Each wall is flat, endless, passes through zero and stands at right angles to its row. A trip goes straight from one point to another. List the walls that it crosses, first one first.
In the rows, zero is written as 128.

Walls:
(1): [112 192 120]
(2): [144 112 100]
(3): [149 116 159]
Trips:
[124 135 169] to [166 219 127] => 3
[ 96 119 151] to [110  89 132] => 2
[152  54 120] to [ 91 114 110] => 3
[151 103 105] to [143 115 101] => 3
[ 92 147  45] to [ 76 211 100] => 2
[138  93  90] to [ 98 178 110] => 1, 2
[109 113 122] to [ 71 124 128] => 2, 1
[174 118 172] to [160  84 121] => 2
[67 81 72] to [155 171  79] => 1

Walls:
(1): [133 173 122 128 153 190  91 152 104 118  68 102]
(2): [116 163 109  97  88 144 169 133 154 114 138 104]
(3): [108 190 158 160 175 121 133 225  86 103 126 103]
(4): [114 173 152 132 131  99 186 150 121 123  96 126]
Trips:
[146 107  95 111 140 181 119 130 178  64 127 113] to [131 125 156 123 141 168 129 101 124 109 178  86] => none
[145 125 107  37 116 179  77  86 188 159 104 140] to [121 133  43  97  72  47 181 141 151 136 115 100] => 1, 4
[131 146  89  86  85 178 130 176 117 129 162 117] to [125 161 112  95  68 214 210 181  87 156 103 126] => 4
[136  93 151 144 181  79 136  72 127 103 185  96] to [ 79 147 111 147 156 174 109  87 154 114  97 104] => 1, 2
[ 89  95 101 118  90 192  98 102 126 176 120 106] to [156 139  96 126 156 103 109 195 112  95 100 143] => 2, 3, 4
[195 132 145 160 133 155 135 156 163 104 223 205] to [140 124 121  96 120 145 119 137 211  86 120  71] => 3, 2, 1
[150 151 126 173 148 116 124  65  91 185 124 168] to [157 164  98 149 103 113 197  91 105 156 119  65] => 4, 2
[207 145 130 109  92  65 118  83 156 106 102 147] to [ 26 153 108 101  69 158  85  46 110  43  90 135] => 4, 1

Walls:
(1): [192 100 157 160  84  81 162 123 118  89 124 135 120 166 144 127 108 109
 102 118 150 156 174 129 132 172  98 125 104 110 118  89]
(2): [146 111 147 130 157 133 115  93 144 161 133 213  84 146 150 145 153 124
 129 123 138 116 120 190 125 121 150 201 148 116  98 114]
(3): [186  94 149 176  92 204 114 131 115 145 158 165 186 138  95 144 102 151
 144 158 203 170 120 114 150 102  91 138 144 167 115 105]
Trips:
[109 146 131 144 165 110 130 127 188  82 129 104  94 100 111 141 118 139
 128 110  76 100 136  99 149 141  96  88 145 102 151 128] to [103  62 142 101 104  95 138 127 130 156 109 146 185 114 159 106 146 138
  87  84 141 175 147  88 175 124 148 107 146 141 190 105] => 1, 3
[ 98 149 157 106 106 111 111 115 102 109 169 109 130 120  94  37 154 129
  86 130 130 103 131 114  82 117 160 175 156  87 156 168] to [ 82 148  95 162 130 147 139 154 118 102 152 115 103 124 146 118 143 167
 109 151  92 120 110 146 149 113 144 162 127 186 151 120] => none
[109 108 175 170 137 145 142  87  84  96 136 172  75 145 126 142 129  47
  67 135 119 162 150 142 199 131 116 159 163 130  80 164] to [190 135 120 107 110  71 112 165 181 139  95 170 137 127  74 152 124 144
 142 125 143 101 129 116 135 151 125 113  99 157 182 108] => 2
[117 181  90 141  99 167 133 133  97 162 127 103  94 128 126 135 144 108
 107 115 172 170 121  92 102  97  58  92 127 128  87 196] to [128  43 158 154 135 163  63 122 157 147 131 112 161 131 139 140 119 106
 141  93  84 120 194 116 142 154  97 152 135 112 111 157] => 1, 2
[119 105 113 133 121 162 152 108 105  85 111 122 148 133  57  84 149 156
 124 129  90 132 135  88 127 133  96  96 137 153 126 179] to [ 98  94 162 146 156 159 154 163 134 136 201  87 161 173  98  90  99 113
 123 112 112 154 129 137 193 122 171 162 123 125 122 124] => none
[101 109 106 162 185  91 111 157 167 133 168  48 146 189 117 145 137 169
 112  95 143 140 130 152 108  87 153  97  85 149 178 116] to [ 59 130 128 188 148 185 160 138 104 187 169  94 127 103 140  82  99 165
 114 126 171 121 148 130 142 128 169 105 142 134 163  99] => 3
[132  99  89 108 141 116 131  95 117 151 118 184 157 131 102 196 139 115
 139  92 110 133 132 136 112 187 129  85 136  70 131 150] to [132 111 122 101  83 148 102  59 123  75 168 124 128 154  88 111 129 122
 125 118 120  99 111  89 126 121 124 175  96 137 179 159] => 2, 3, 1
[120  97 154 140 160 109 114 124 118 131 125 173 134 114 168 117  95 146
 158 130 120 168 104 128 126 127 117 112 148 109  74 120] to [ 75 178 107 168  89 157 126 140 125 131 131 139 110  89 116 128 133 175
 113 178 124 129 133 143 130 162 123 131 173 110 151 114] => 1, 2

Walls:
(1): [151 102  72 112 186 114 127 155 132 131 113  84  80 120 134 130 113  78
 109  82 136 128 153 127 129  98 147 141  99  99 100  89  89 126 129 113
 111  98 150 160 151 143 124 113 108 104  94 126]
(2): [ 91 171 150 124  90 139 159 141 106  44 216 121 142 153 143 106 129  95
 144  70 151  98 125 102 151  70 117 126 103 108 158 112  88 120  80 114
 107 150  89 137 148  99 123  90 148 155  86 135]
(3): [150  96 156 130 108 164  80 116 133  64 131 158 100 130 111 150 119 134
 122 143 103 200 197  74  91  59 183 164  80 139 105 140  86 111 112 100
 102 112  89 111 160  75 161 104 104  96 143 143]
(4): [144 161 110  90 145 160 191 104 117  79 118 119 172 140 155 145 134 144
 110 156 134 150 122 121 141 130 186 130 154 113 128  96 151 103 158 164
 142 122  76 105 153 162 123  66 204 127  52 156]
(5): [201 149 126 127 102  90 121 113  67 155  90  75 178  85 117 133  77  84
 114 137 178 173  93 117  98 152 174 181  85  92 127 114  84  95 120 115
 165 110 152 100  98  93 196 141  67 151 177 106]
(6): [ 90 141 121 173 120 150 132 120 129 178 121 112 104 178 115 191 155 150
 112 166 111 215  85 115 176 110 128 133 170 137 188  78  94 143  93  63
  94 126 147 106 145 144 148  94 157 174 142 187]
(7): [117 147  50 147 122 182 160 135 105 104 104  81  92  95 144  96  67 180
 135 128 149 215 101  81 123 202  48 154 134 203  79 106 106 147 101 138
 113  95 122 114 138 113 159  71 138  96 192 149]
Trips:
[121 158 155 109 181 122 210  86  98 121 103 175 157 113  92  87 166 176
 121  37 131  63  55 150 145 191 130 168 141  43  59 108 119 155  53 101
 157 153 157 169 138 128 195  88 131  70 104 116] to [111  99  79 156  75  87 159 144  83 119  77  90 194 116 125  82 127 145
 134 144  99 142 115 151 102 106 107 145  52 177 165 143 141  99 156 141
 102 110 148 124 162 144 137 176 154  81 116 163] => 2, 1
[154 134  59 119 144 126  67 214 143 124 107 129 132 101 158  90 164 131
 160 123 154 171 151 151  76 105  83 131 127 116 120 145 159 144 103 105
 138 132  82 157 175 139 126 136 128 148 166 173] to [118 172 102  97 107 108 117 145 100 130 153 147 164 160  68 154  90 108
 164  93 170  71  95  62 123 130  72 191 114  97 166  47 112 128  98 164
 116 143 119 114  98 123 138  97 121 101  82 127] => 2, 5, 3, 4
[170 105 170 140 102 153  63  86 103 101 124 121 108 154  90 199 119 130
 115 131 162  72  86 173 159 179 119 128 161 161 136 124 215  49 158 118
 114 119  99 161  90 154 132 171  81 177 151  95] to [156 136 126 114 109 171 109 153 126 108 172 105 190 129 145 169 118  74
 167 130 216 137 133 155 129  80 150  60  76 115 100  86 139 196  93 112
 134 100 170 137 149 136  52 111 137 171 104 163] => 2, 4, 1, 6
[126 123  86 176 179 137 163 125  98 163 188 143  78 145 109 106 113 149
  60 118 117 120 108 124 170  81 105 196 158 155  58 110 124  86 119 115
 178 110 172 123 130 145 135 124 133 128  98 134] to [118  64 115 202 137 172  84 138  90 117 131 113 116 121 116 153 103 127
 153 195 122 165 150 199 172  85 162 109  93  63 168 153 105  85 129 103
  85 152 153 142 143 184  84 103 111 130 114 150] => 3, 7, 4
[ 95 148 107 101 174 135 177 105 105 102 144 105 110 150 204 123 166 162
 123 107 146 143 126 150 168 125  74 153  87 199 137 118 145 122 104 184
 156 119 112 204  77 182 123 147 127  90 120 101] to [161 134 131  87 153  78 130  95 134  76 113 127 154 103 132  77 123 120
  76 137  97 172  99 205 106  61 111 131 147  81 159 111 166 145 172 118
 164 153 193  79  86 170 109 129 132 117 122 139] => 2, 7, 5

Walls:
(1): [186  82 178 212 140  99 121 204 101 109 158  84 133 108 131 120 106 185
 147  87 116 175 150 110 133 109 148 117 105 158 113 134 148  87  91 119
 123 150 112  62 159 152 113 145  75  92 165 147]
(2): [ 73 141 199 198 161 177 101  39 106  38 115  79  73 107 193 249 147 107
 151 161 134  63  94 168 168 160 176 163 179 154 175  99 129  31 120 110
 129 107  93 115 129  79 133 168 145 102 180 135]
(3): [135  97  95 121 173 129 172 188 128  99 110 147 133 108 134 129 143 160
 149 170 126 169  89 183 151 128  65 110 178  67  91 127 103 113 104  92
 186 171 108 150  83 118  64 144 134 114 104 167]
Trips:
[110 166 153 163 119 156 123 145 124 150 143  56  84 128  99 167 122 115
 147 156 136 113 104 164 157 156 101 122 129  61 165 149 158 146 127  64
 105 156 119  96 171 102  79  66 135 107 117 154] to [197 175 168 116 143 142  91 140 163 100 108 117 120  89  84 205 110 157
 139 144 133 142 149 132 157  81 177 141 116 106 120 174 155 108  77  95
  85 132  94  30  77  70  98 131  91 142 149 173] => none
[ 91 114 173  98 106  50 130 144 120 151 117 118  78 115 205  83 129 103
  97 119 113 137 122 185 120  41 111  74 116 119  81 130 167 127 152  70
 151 112 221  89 119 139 202 140  78 104 141 135] to [127  99 107 107 105 142 167 105  79  97  80  80 121 145 112 160 135  76
 135 129 103  60 102 176 128 153 122 183 158 165 132 101 140 118 151 132
  63 119 139 134 166 167 122 116  97 110  96 119] => 2, 1
[129 185 139 131  83 179 144 140 199 149 115 137  73 184  96 134 171  99
 123 136 167 173 118 164  54 141 132 131 152  63 139  94 133  99  71 103
 122 131  94 149 135 127 158 127 106 129 131  92] to [124 113 174  75 110  57 147 143 198 111 166 122 148 178  91  97 154 145
 135 152 153 147 116 126 143 128 117  94  84 145 157  82 202 187 157 194
 143  83 199 143 105 160 187 141 163 140  51 136] => 2, 3
[124  97  58  35 124 101  83  84 103  82 126  95 111 133 109 144  47 176
 147 152 176 143 192 126 139  78 115 155 123 116  78  33  86 128 140  87
 176 155 163 129 111  15 104 103 126 163  72 163] to [101 155 116 124 216  96 129 103  82 126 126  80 146 105  93 186 194  42
  89 165  84 165 141 170 181 151  66 111  95 113 143 134 114 121 159 122
  57 175 210 182 188 102 172 211 132 133  70 108] => 2
[ 82 170  94  98 194 189 127 118 111  88 121 113 107 101 122  68 179 148
 165 152 111 120  99 153 162 138 109 127 101 166 174  89 144 114  80 131
 147 175 198 113  93  82  43 135 114 102 149 106] to [131  82 108 185 163 104 149 189 153  53 175 180 137 148 116 152 195 216
  20 130 130  96 101 157 115 100 133 126 117 112  92 187 113 145 184 164
  98 164 107 164 114 101 190 153 204 103 169 126] => 1, 2
[ 99 173 187 157 148 142 132 102 155 142 140 121 173 142 129 190 107  91
 162 206  62 104  56 124 107 171 120 129 140 102 122 113 110 117  99  94
 131 125  88 226 104 121 136 130 146 144 123  90] to [ 90  83 156 133 146 160 134 133 129 219 110 172 111 111 110 135 181 161
 111 178  98 144 109 105  83 121 158  96 117 105 133 115  82 160 124 169
  92 154 161 143 138 138 114  82 142 104 125 180] => 2
[138 144 166 112 126 135 124  75 102  93 144 187 117 164  99 178 143  78
 163  47 136 164 139 139 106 152 204  27 142 108 172 140  87 141 114 105
 136 152 135 109 105  79 117  39  93 107 132  91] to [121 170 190 118 173 153 134  81 109 161 122 183 143  88 147 186 183 121
 161 175 110 123 105 105 156 169 182  55 155  96 115 157 180 102  95 100
 108 183  82  78 139 167 189 166 107  63 199 108] => 1
[141 105 143 150 116 112  86 129  88 139 122 124 195 146  95 106 132 156
 172 143 148 154 154 106  94 126 157  60  63 106 163 111 143  94 142 135
 136  48  87 154  79 109 140 116 126 130 181 146] to [ 88 201 105 138  46 187 120 142 156 185 115 127 172 167  62 134  95 200
  86 125  94 163  81 146 115 185  68 120  62 101 129  93  77 113 156  97
  95 200 129 130 146 149 129 138  99  92 113  89] => 1, 3
[157 119 165 110 117 102 148 164 127 182 213 126 103 136 107 113  99  89
  77 120 169 104  95  72 113 172 115 135 132 174 164 126 122 150  56 133
 152 124 124 149 116 174 137  68 190 115 149 118] to [220  99  84  94 170  91 127 152  97 100  85 145 186 149 132 113  65 100
 106 132 166 128 211 119 140 184  92 161 121 115 130 138 115 108 166 134
 140  91 125 107 150 168 104 119 167  74 153 165] => 3
[127 130 120  78 140 123 165 135 160  62 177  98  80  95 158 137 154 124
  53 141 146 120  66 129 147  86  45 126 116 113 137 155 171  84 116 149
 123  65 122 156  43 156 101  31  80 124 100 155] to [178 131  81 170 153 115 167  90 158  80 111  75 143  84 183 108 130 131
 127 189 134 164 113 115  79 144 121  97  91 158 176 214 154 161  76 102
 116 171 177 181  78 131 172 147 143 163 163 140] => 2, 1

Walls:
(1): [122 124 103 172 138 177 106 133 165  87 109 115 175 138  81 113 121  89
 166  95 136 117 125 120 127 148 162 157 150 134 137 136 150 104 115 115
  91 138 125 110 117 111 134  94 152 156  90  74]
(2): [136 144 141 147 180 140 122 119 142 140 136 137 103 157 171  68 121 133
 139 129 108 105 127 144 168 173 109 103 110 123  91 184 154 165 145  97
 131  67 138 102 167  67  67  88 143 121 173 136]
(3): [139 123 113 176 148 104 117 175  79  86 139 157 143 140 157 148  95 182
 116 144 127 127 150  95 132 180 129 102  81 155 117 131 153 103 139 131
 140 102 164 124  74  97 116 164 102 144 132 143]
(4): [ 99 148  92 165 170 136 125 104 132 112 153 116 137 128 101 141 133 102
 124 103 122  66 135 134 145 110 117 117 145 138 127 186 134 201  93 164
 116 137 156 148 107 125 125 107 143 104 131 149]
(5): [121 100 117  78 106 108 121 107  89 184  86 178 148  98 174  99 113 146
 137 128 142  83 165 103 183 106 148 124 133 138 152 130 161 163 171 169
 196 122 179 105  90 124 126 128 111 142  87 152]
Trips:
[196 142 121  98 152  91 109 185 162  98 118 135 104 115 140  72 132  99
  82 170 126 132 149 171 143  89 136 124 111 167 137 154 112 125 147 118
 149 116 137 128 113  83  75 124  75 130 138 166] to [157 122 123 155 146 159 169 119  93 162 102 142 142 147 141 113 138 118
 132 128 136 153  83 170 138 151  75 103 125 115 153  97 142 105 108 113
 156 131 126 134  68  96 120  88  87 160 128 102] => 1
[145 131 188 115 139  93 161 118 142 100  96 134 133 108 155  97  93  60
 196 177 153 149 148 103 139 174 135 150 170  95 138 147 190 112 112  94
 160 162  90 150 110 142 151 184 150 183 124 136] to [161  81 109  75  90  95 127 102 118  84 143 128 185  64 139  92 145 152
 162 103 149 118  86 158 162 107  98 198 138 132 186 123  99 111  68 165
 110 153 135  78 145 141 107 144  86  59  97  96] => none
[141 120 119 193  95 129 165  96 191 174 124 132 124 132 138 138 118 100
 158 169 146 132 110 163 163 158  94 146 165 112 127  99  68 109 133 150
 116 152 110 128 136 104 137 136 128  99 104  98] to [ 92 155  86 145 162 120  59 151 115 148 107 171 100 152 157 138  61 131
 181 176 122 119  86 134 139 181 173 101 126 118 210 176 126 150 102 162
 103 120 139 167 146 116  67  67 126 112 119  86] => 2, 4, 3, 5
[115 160 140 108 124 136 114 148 171 180 104 139 181 104 105 168 133  98
 171 195 149 108 202 173 140 150 159  85 164 145  68 185 106 146 136 107
 165 162 170  55 118 101 103 126 130 162 153 117] to [131 116 127 126 137 152 135 103 139 129 121 146 127 148 122  68 130  85
 163  93 163 125 169 117 117 117 112 119  86 113 108 117 127 192 115 121
 152 151 168 133 199 154 157 113 161 164  89 158] => none
[103 134 185  81  89 103 173 150 181 156 107 144 116  92 127 118 119 153
 142 147 112  98 100 118  77 112 164 159 163 122  87  98 134 126 144 103
 156 129 160 163 118 104 117 163 195 129 134  87] to [133 138 112 128 131 128 107 145 139 106 128 139 144 127 161 142  83 102
 114 124 166 147 117 144 160  83 107 121 104  84 107 102 156 126 173 165
 175 135 150 110 104 148 114 133 122 103 153 139] => 3
[129 134 134 154 113 115 113 124 105 170  57  78 133 121 128 143 136 173
 132 140 143 154  73 163 116 148 108  65 131 140  65 131 153 181 190 191
 109 180 169  90 149 121 145 141 129 134 133 155] to [104 135 128 148 105 165  95  68 148 124 132 142  85 152 115  94 104  78
 118 156  89 122 147 120 104 154 109 143 129 164 129 145 111  92 150 131
 109 130 130 119  93 145 136 119  92  74 113 101] => 3, 1, 5
[154 168  97 116  95 111 141 130 152  70 196 100 110  90 131 102 122 126
 127 108  92 110 148 145 170 125 122 123 137 127 184 116  60 108  56 180
 104 172 145 174 109  99 156 119  99 131 143 119] to [156 100 107 104  86 127 127 124 133 148 154 128 146 128  92 155 173 137
  88 127 149 184 136 108 169 117 143 148 138 155 120 115 172 212 119 111
 122 134 129 130 149 129 122 116  91  86 140 142] => 1, 5
[114 128  84 137  71 130 160 130 167 112 130 149 131 109 141 139 152 134
 143 123 172  88 153  72 118 121 152 131 131 128 134 196 121 128 119 166
 110 111 132 114 133  70 122  97  81 122 141 134] to [104 123 123 145 163 141 117  97 141  71 131  52 105 173 161  88 100  92
  84 137  85 157 136 136 150 145 134 103 162 132 117  78 131 161 131 144
 148 116 173 152 109 167  92 157 174 140 165 151] => 5, 1

Walls:
(1): [ 99  96 127 142 135 156 130 191 130  82  97 137 137 177 163 164 155 160
  99 147 113 137 128 111 107 147 155  78 120 161 206  78 136 100 198 188
  96 128 126 170 137 132 162 136  84 178 158  94]
(2): [124 112 147 124  33  87 128 141 139 118 103 105 101 110 154  89 112 199
 138 131 172 152 176 130 123  81 139 121 133 136 155 209 108 142 134 147
 160 110 106  92 137 129  67 144 154 169 206 109]
(3): [119  98 106  96  44 141 147  96  99  70 202 159  75 117 112  85 107 150
 171 124 172 142 147 130 107  98 137 132 138 117 166 141  67 211  85 108
  85 138 119 137 129  68 151 141  33  66  56 144]
(4): [174  50 114 137 138  88 207  93 102 139 132 133 146 103 136 153 137 174
 189 122 148 120 106 128 162 106 125 130 131 134 178 170 158 145 213 144
 198 140 143 101 106  86 141 103  91 118  99 147]
(5): [164 116 135  85  88 156 193 114 133 123 106 134 152 207 113 146 117 128
 138  94  58 182 128 112 180 152  98 154  85 162 177 158 131 108 101  76
 148 167 149 107 207 115 153 100 150 130 145 128]
(6): [ 77  63  55 196 129  56 143 115 190 187 177 181 134 147 131 170 155 119
 107 169 123 170 155  61  39 138 165 157 159 118  96 104 135 120 137 143
 174  81 136 165 161 151 164 109 124  28 155 113]
Trips:
[ 69 136 210  61 153 106  94 113 101 117  99 112  95 101  89 170 204  78
 171 176  93 119 140  69 128 162  77  93 163 197  97  87 136 171  78  58
 168  76 114 166 143 146 151 215  86 127 129 154] to [ 55 111 144 179 115 139  96 133 198 107 108  74 212 121 131 125  65 136
 130 152  82 142 143 110 115 184  81 149 100  43 124 103 154  83 126  94
 169 182 115  83 131  87 100 210 176 111 107 103] => 3, 5
[ 91 150 176  96 117  96  90 112 115 139 156 211 100 119 147 185 120  87
  59 135 133  91 146 140 147 103 113 144  87 119 124 147 101 162  85 201
 108  38 185 153 112  73 112 136 181 165 153  84] to [111 177 137 180 156  95  44  95  97  86 174 126 111 108 151 112 102 111
  78 103 137 168 132 115 142 186 193 127  61 174  63 176 151 132 128 186
 149 121 138 139 116 162 158  83  66 100 148 131] => 2
[163 104  34  92 131  86  91 133 110 112 116 149  77  86 148 143 136 111
 154 135 120  67 121 149 146 169 104 168 160 104 141 178 160  92 131 128
 118 181 123 122 130 103 100 155 106 148 139 105] to [191 127 100 153 124 118 112 102  96  90 102 134 152 106 129 136 147  96
 167 118  64  56 127 105 125  76 141 138 174 111 221 151  98 137 107 119
 116  86  62 156 106 140  76 164 186  88  99 100] => none
[130  65 123 120 118 163 211  89 124  46 110 115 171 171 109 157 132 184
 109 124 161 144 102  98 152 175 139 121 144 105 105 136 133 121 147 120
  97 184 112 207 170 152 193 117 118 133 179 183] to [165  64 122 184 179 129 144 156 138  97 176 125 108 105  97  96 143 112
  92 137 129  83 110 138 144 126 136 187 125 161 189  73  79  89 134  98
 128 154 128 145 187 195 170 104 165  94  93 122] => 3
